Each row of a before or after table is a point. The points were changed in one or more steps. Then noise was added and the rows were shuffled. The steps act on columns, c1 being the first. What was done? A step turns or swaps two columns, mirrors them in a line or flattens them onto one, adds a multiple of one to another, or multiplies or shifts one. Angles are multiples of 10 degrees, from the lower column toward the higher: turns from -170 to 170, lines from 10 to 170 but not 90. Use the fewest steps. Two steps may share a column if one is a turn and the other turns, adds or multiplies; they go together, in the order done. Otherwise the lowest column goes first.
In the rows, zero is written as 128.

Before:
[[139 125  99]
 [136 131  88]
 [159 139 102]
 [110 104 141]
 [109 166 130]
 [121  94 139]
 [121 116 135]
 [115 155 140]
 [118  95 132]
 [120  95 158]
 [120 151 118]
 [144 102 147]
 [138 124  88]
 [164 125  91]]
After, 14 rows:
[[107 101 137]
 [136 129  48]
 [134  99 165]
 [109  98 149]
 [109 100 188]
 [117 119 142]
 [136 120  48]
 [138 123  70]
 [128 153 108]
 [159 112  53]
 [125 158 152]
 [125 170 131]
 [104 112 154]
 [161 127  76]]
Steps: turn c1 and c2 by -20 degrees; multiply c3 by 2

Before, 8 rows:
[[177 132 165 149 105 107 120 154]
 [125 148 127  91 125 140 101 100]
 [110 128 105 114 131 130 130 146]
 [ 93 107 120 162 100 141  86 141]
 [138 122 106 155 148  91 116  99]
 [114 162 133 167 107  90  90 101]
 [125 137 129 104 106 129 130  86]
 [117  84 152 159 150  98 131 161]]
After:
[[ 95 107 101 162  99 165 133 121]
 [128 148 124  90 144 114 150 105]
 [123 137 129 104 136 113 179  82]
 [117  83 198 159 128 118 182 165]
 [177 133 237 145  93 121 169 135]
 [137 122  63 154 160 110 166 117]
 [117 160 146 166 131 117 139  92]
 [111 129  61 118 120 122 180 144]]
Steps: multiply c3 by 3; add 0.7 times c4 to c6; turn c5 and c8 by 40 degrees; shift c7 by 50

Before:
[[151 126  62 109 140 142 136 148 171 124 118]
 [163 108 126 101 135 154 130 156 142 130 124]
 [144 116 120 187 132 150 102 130 103  93 128]
 [131 128 168  95  94 145 120  54 125 196 150]
 [134 115 151 117 137  45 105 156 123 143 147]
 [110 109 158 125 117  71 149 117 101  91 129]
 [136 119 150  96 136 148 145 152 100 115 182]
 [ 60 119 163 179 135 156 115 162 107 162 113]
 [106 204 164 101 135 134 149 149 112  92 119]
 [126 114 119 160  75 127 142 124 126 115 122]]
After:
[[168 106 125 113 136 155 131 156 138 120 128]
 [136 119 154 124 138  42 104 153 136 141 130]
 [155 128  61 120 143 143 135 146 150  93 121]
 [ 53 119 165 157 133 157 113 161 138 162 115]
 [126 112 118 126 136 150  99 132  85 126 129]
 [115 108 159 134 115  73 148 118  83 123 120]
 [144 121 147 121 138 139 148 150 100 142 184]
 [117 116 117 132  74 128 142 119 116 125 123]
 [143 125 168 126  93 142 118  54 176 174 155]
 [120 207 166 131 134 137 147 149  91 120 121]]
Steps: flatten c1 and c4 onto the line at 160 degrees; turn c6 and c11 by 10 degrees; turn c9 and c10 by -50 degrees

Before, 9 rows:
[[141 134 110 107 137 154  79  96 131 130 139 124 138 144]
 [120 112 133 141 129 121 134 118 143 140 158 133 105 160]
 [135 134 127  81 165 118 141 106 155 128 126 115 180 135]
 [130  75 127 146 129 134 101  11 156 156  98 115 153 155]
 [142 109 105 141 126 149 135 125  79 140 118 114 110 106]
 [130 120 136 148 125 119  87 125 104 127 100 128 129 153]
 [139 134 119  71 133 117 136 131 157 135 109 218 104 163]
 [141 128 107 149 142 174 125 119 148 189 124 122 106  86]
 [ 86 132 136 133 135 141 142 117 156 128 111 122 116 157]]
After, 9 rows:
[[141 127 106 150 141 175 127 120 146 187 125 122 106  87]
 [141 125 105 141 126 150 146 122  80 137 119 114 109 106]
 [141  89 110 106 138 155  99  99 130 132 146 125 137 144]
 [129  81 130 145 128 133 161   8 156 157 118 115 153 155]
 [130  90 137 150 124 119 115 121 104 127 100 130 130 151]
 [135 140 127  82 164 118 131 107 155 128 129 115 181 133]
 [ 85 142 138 134 137 140 131 113 158 128 113 122 116 157]
 [121 124 132 142 127 119 146 122 145 140 158 134 105 161]
 [141 139 120  72 134 118 126 128 155 135 109 217 105 161]]
Steps: turn c2 and c7 by -60 degrees; turn c8 and c11 by -10 degrees

Before:
[[143 141 153 127 133 114 128 102 141  91 120 152 119 172 113 124 118 124
  139 118]
 [133 116 120 110 142 137 133 152 130 166 171 136 140 116 163 158 129 160
   82 123]
 [131  99 123 112 104 139  70 122 109  98 136  62 110 106  94  91 113 130
   90 118]
 [105 118 107  81 146 165 108 148 118 135 181 114 155 109 159 181 111 171
   78 149]
 [119 147 150 138 126 136 143 107 169 126 104 125 123 152 121 142 123 115
  141 123]
 [121 110 137 142  96 112  76  94  88 100 170  62 108  84  90 105 114 149
  132 103]
 [159 160 159 123 131 136 123 106 169 110 156 141 111 157 126 169 121  90
  122 108]
 [144 168 133 135 153 157 127 155 152 108  98 143  99 168 141 170 139 135
  118 133]]
After, 8 rows:
[[144 167 135 135 153 215  77 155 152  89  98 144  99 167 140 169 140 134
  118 134]
 [121 111 138 142  96  79  26  94  89  73 170  62 109  85  92 106 114 150
  131 104]
 [130  99 123 112 104 163  19 122 110  68 137  61 111 104  94  91 112 131
   91 119]
 [105 118 106  82 146 239  58 148 117 143 182 114 154 108 160 181 112 171
   78 148]
 [158 160 160 123 130 150  74 107 170  91 156 141 111 158 126 169 122  91
  122 109]
 [119 149 151 139 126 153  94 106 170 126 104 124 125 151 118 142 124 115
  141 124]
 [142 141 152 127 133  87  77 102 140  53 121 152 119 173 112 123 121 123
  138 115]
 [134 115 121 109 143 153  84 151 129 205 171 135 140 116 163 159 128 158
   80 123]]
Steps: multiply c6 by 3; shift c7 by -50; multiply c10 by 2

Before, 12 rows:
[[116 169 158  98 152 118 104 134 154  92 113 110 167 171 114 141 148 107
  156 162 153 114 111 109 126 141 126 167 176 106 182 155]
 [119 170 142  98  81  91  88 139 159  93 120 131 128 136  60 131  92 109
  175 132 115  99 131 158 159 113  85 118 153  79 134  96]
 [136  90 171 166 161 107 140  93 133 123 117 133 111 166 139  91 139 176
  132 149 107  88 126 105 139 126 119 118 148  95 155  88]
 [163 111 167 126 126 155 106 141 172 136 154 120 169 108  77 102  92 131
  103 106 151 137 186 173 100 148  81  93 158 127 117 132]
 [126 129  91 171 150  94 157 107 118 140 163 130 122  98 145 135 140 124
  145 127 154 134 123 161 123 120 146 104 139 147 158 140]
 [154 116 121 118 118  87 104 124 120 139 167 115 162 129 127 118 116 112
  114 130  94 111 132 149 142 122 161 137 138 147 181 132]
 [ 88 101 149 128 107 117 167 122 123 104 166 145 117 168 137 106 104 173
  144 105  79  87 184 105 164 149 108  89 100 107 176 133]
 [ 89 113 102 175 141 117 167 110 113 112 138 127 146  96 119 101 141 109
  102 149 153 155 109 112 133 144 137 157 151 155 179 135]
 [146  97 166 140  95 123 149 121 134 137 114  95 108 130  62 146 135 150
  157 146 136 147 141 108 132 101  94  84 114 109 101 127]
 [ 86 146 145 150 133 120 135 129 118 132 172 116 162 180  95 108  75 134
  128 175  87 104 135 100 159 103 142  93 134 150 107 104]
 [117 163 162 170  93 130 130 140 160 132 155  86  97 116 126 117 119 153
  163 155 160 100 110 149 111 143 135 142 111 115 184 154]
 [154 131 110 118 124 147 116  83 150 120 172  88 162 163 140  87  75 177
  130 124 108  77 122  98 103 134 138 167 129  92 180 129]]
After (12 x 32):
[[ 86 148 147 172 131 117 130 128 117 132 173 116 161 129  94 108  40 135
  129 176  85 104 135 104 158 104 147  94 133 165 109 108]
 [124 168 145  66  82  92  89 140 158  92 117 129 126 126  59 127  69 110
  173 127 115 101 126 160 153 117  83 117 155  53 129  95]
 [ 88 115 100 225 143 115 167 110 115 114 136 125 143 129 120  97 152 109
  101 151 156 156 110 110 135 142 139 155 153 171 182 136]
 [154 131 113 109 125 149 113  89 151 119 174  89 165 129 138  87  43 176
  133 129 107  77 124  95 100 134 137 166 130  71 181 129]
 [137  90 169 204 163 108 141  96 131 122 113 136 111 124 142  88 142 172
  132 148 106  87 127 106 141 128 120 116 146  75 156  87]
 [147  97 166 151  95 126 151 120 135 138 114  94 107 129  61 145 141 154
  154 148 138 145 141 104 131 103  89  87 115  98  97 128]
 [156 118 123 108 119  84 104 121 121 133 168 115 162 128 127 120 111 111
  114 130  92 108 128 151 140 125 164 135 137 160 182 132]
 [ 84 104 151 127 109 119 170 125 122 108 167 147 113 126 137 107  90 171
  143 105  79  85 185 105 166 149 105  95 103  94 177 134]
 [161 109 168 122 124 156 109 141 171 138 153 119 169 128  78  99  71 134
  102 102 152 139 188 171  97 150  76  94 160 124 116 130]
 [130 126  92 212 148  92 157 109 118 140 163 131 122 127 145 139 145 120
  144 128 155 132 119 159 120 120 144 103 139 157 157 143]
 [118 175 162  68 150 122 107 134 152  90 113 110 167 128 113 143 158 110
  155 163 153 118 112 108 128 137 127 167 180  92 181 153]
 [118 160 166 210  97 132 132 139 161 132 158  83  99 131 123 119 115 154
  162 156 159  99 109 148 110 141 137 140 109 106 187 155]]
Steps: multiply c4 by 2; multiply c14 by 0; multiply c17 by 1.6; multiply c30 by 1.6
